Each row of a before or after table is a point. One or more steps were done to the points. Then noise was added and the rows were shuffled. The steps act on how far a point lies along the listed directions, d1 being the first. Write out the steps. A step turns or swaps two directions, mirrors them in a line or flattens them onto one, adds a multiple of one to another, or multiplies one. Angles are multiples of 10 degrees, from the lower direction toward the higher: turns from -170 to 170, lines from 10 to 170 but not 90. Use the fewest steps. Two steps may share a direction if one is a turn and the other turns, adds or multiplies; they go together, in the order done. Otherwise the lowest direction goes first.
In the rows, 128 means zero.

Directions:
(1): [135 127 195]
(2): [179  85 122]
(3): [171 180 124]
Before, 13 rows:
[[ 80 143 172]
 [180 160 115]
 [117  82 178]
 [123  88 161]
 [127 145 122]
 [152 138 130]
 [ 92 134 178]
 [ 91  99 153]
 [ 96 129 175]
 [ 87 137 132]
 [161 139 123]
 [156 115 100]
 [138 128 113]]
After (13 x 3):
[[168 107 123]
 [175 141 178]
 [174 108 237]
 [161 159 204]
 [105 125 144]
 [175 118 232]
 [117 115 115]
 [173 163 251]
 [113 132  96]
 [ 92 147  65]
 [ 94 133 125]
 [ 70 117 114]
 [180  95 217]]
Steps: multiply d1 by 2.5; turn d2 and d3 by 160 degrees

Directions:
(1): [126  86 174  97 123 193]
(2): [135  61  93 181 149 137]
(3): [179 166  92 143 114 186]
(4): [174 141 167 136 199 119]
Before, 10 rows:
[[118  64  76 161 132 127]
 [151  85  96 130 144 191]
 [ 92 154 157 105 150  29]
 [152 151 174 107 178 101]
 [ 83  77 215 123 203   7]
 [180  86 105 158 109 153]
 [112 156 150 110 167  54]
 [144  88 159 110  83 152]
 [106  96  96 168 107 171]
 [138 124 111 138 107 189]]
After (10 x 6):
[[151 134 145 108 136 157]
 [143 157 145 108  88  80]
 [138 169 122 135 139 117]
 [ 79  84 136 129  96 102]
 [182 137 101 159 121  89]
 [151 176  86 126 153  96]
 [114  84 143 113 130 161]
 [118 108  70 161 137  79]
 [ 92  61 148 105 111 158]
 [106 151 101 172 134 102]]
Steps: mirror d1 and d2 in the line at 120 degrees; flatten d3 and d4 onto the line at 40 degrees

Directions:
(1): [150 139  98 198 199 100 146 114 157]
(2): [120  66 110 107 176 122  54 160 129]
Before, 12 rows:
[[125 137 128 115  98 129 135 125 125]
 [118 102 130  99 115 148 108 141 118]
 [141 143 129 146 133 110 141 122 133]
 [133 163 125 141 113 126 170 107 128]
 [127 132 129 125 116 130 127 130 134]
 [135 157 116 164 144 111 158 109 140]
 [124 123 136 115 136 125 114 139 132]
 [130 136 115 152 130 118 140 121 137]
 [133 139 128 137 116 143 141 116 124]
 [110 101 134  95 109 131  94 148 123]
 [127 121 128 134 137 119 120 127 142]
 [117 125 134 113 113 133 121 141 124]]
After (12 x 9):
[[107  67 132  63 114 155  66 161 108]
 [128 110 123 138 153 115 108 133 145]
 [147 166 128 169 132 105 170 108 139]
 [111 118 138  94 100 137 110 148 118]
 [ 95  53 134  51 113 139  34 177 112]
 [140 155 112 174 133 112 163 109 143]
 [144 228 139 172  71 129 248  74 131]
 [149 204 114 209 145 102 214  82 153]
 [127 137 132 120 106 133 133 128 131]
 [135 166 136 145  93 145 172 103 123]
 [119 101 133 103 148 125  90 150 129]
 [123 155 141 107  66 136 156 117 120]]
Steps: multiply d1 by 2; multiply d2 by 3

Directions:
(1): [168 104 130  73  93 143 144 148 150  83 109 217]
(2): [189 135  74 166 157  45 132 126  98  95 117 140]
(3): [159 133  87 162 158 167 176 172 161 205 127 154]
Before (9 x 12):
[[129 147 117 180 157  38 102 103  80 105 170  68]
 [123 138 143  93 108 140  91 124 152 147 117 126]
 [156 120 116 126 113  91 122 122 129  74 101 155]
 [140 106  99 120 123  67 140 123 108  73 129 171]
 [ 78 123 124 131 131 195 159 163 148 174 127 132]
 [107  97 161  75  92 163 135 135 176 129 152 160]
 [ 84 151 137 158 133 101 100 108 113 150 153  36]
 [136 122 123 116 122  63 109  95 100  28 115 139]
 [117 127 126 111 111 170 155 138 167 187 156 135]]
After, 9 rows:
[[ 48 127 194 104  91 197 109 117 160 147 126  83]
 [  7 106 197  85  87 209 125 116 154 155 157 100]
 [184 146  57 178 157  60 160 127 120 158 152 133]
 [145 136  82 184 168  39 126 108 111 132 157  79]
 [179 138  36 197 181  56 166 156  96 118 111 144]
 [197 117 101 102  95  59 134 140 125  56 115 187]
 [ 16 113 219  62  80 205  96  87 149  92 139  93]
 [103 103 195  42  59 179 125 142 164  84 152 190]
 [156 150 100 134 141  66  87 112 120 132 113 113]]
Steps: turn d1 and d2 by -160 degrees; multiply d2 by 2
